Each point is reached from the start by the listed moves, each made once or not at all, plus a little noise. Say if it took an odd or an even number of moves. Then give how often each move was made.

Moves:
(1): [ 38  12 -27  30  -6]
(2): [ 24  32  30 -21  -7]
(3): [ 12 -59  47 -12  21]
Start: [-19  -8 -17  20 -13]
Points:
[ 44  35 -15  31 -24] -> even (1, 1, 0)
[ 32 -55   2  38   2] -> even (1, 0, 1)
[  4  24  12   0 -21] -> odd (0, 1, 0)

Moves:
(1): [ 22  17  -2   5  -5   5  -5   8 -14  -5  -2]
(2): [-22  14   4   1  -6  12  11  11   5 -16  -5]
(3): [11  2 29 -7 12  8  4  2 10 -1  4]
(4): [  6 -11  -1  28  10   1   6  14  -3   3 -11]
(5): [ -1   4 -22 -18  46  -9  10   8   6  -1  -1]
(6): [ -3  -4 -10   4  -7  29  10 -13   1  -7 -11]
(7): [  4  -7   7  -8  14   4  19   3 -26   3   1]
(8): [  9 -17 -12  -7  -4   2 -15  25  -7  18   5]
(9): [ 11  -3  -3   7  -7 -13  18  10  20 -11  -3]
Start: [-15   4 -10  -1 -29  -4   2  -4   3  -4 -16]
Points:
[-24  -2 -30 -33  15   8  27  46 -20  -2 -15] -> even (0, 1, 0, 0, 1, 0, 1, 1, 0)
[  2  19 -10  40 -35  -2  31  40  16 -31 -35] -> even (1, 1, 0, 1, 0, 0, 0, 0, 1)
[ 34  -4 -28   4  25  33  11  36  -5   0 -34] -> even (1, 0, 1, 1, 1, 1, 0, 1, 0)
[ 10  18 -24 -16   2  29  34  48  22 -25 -27] -> odd (1, 1, 1, 0, 1, 1, 0, 1, 1)
[ -9 -20   2   7  -8  54  39  40 -18  -4 -36] -> even (0, 1, 1, 1, 0, 1, 1, 1, 0)
[-11 -12 -20  29 -35   0  23  60  17  -5 -29] -> even (0, 1, 0, 1, 0, 0, 0, 1, 1)
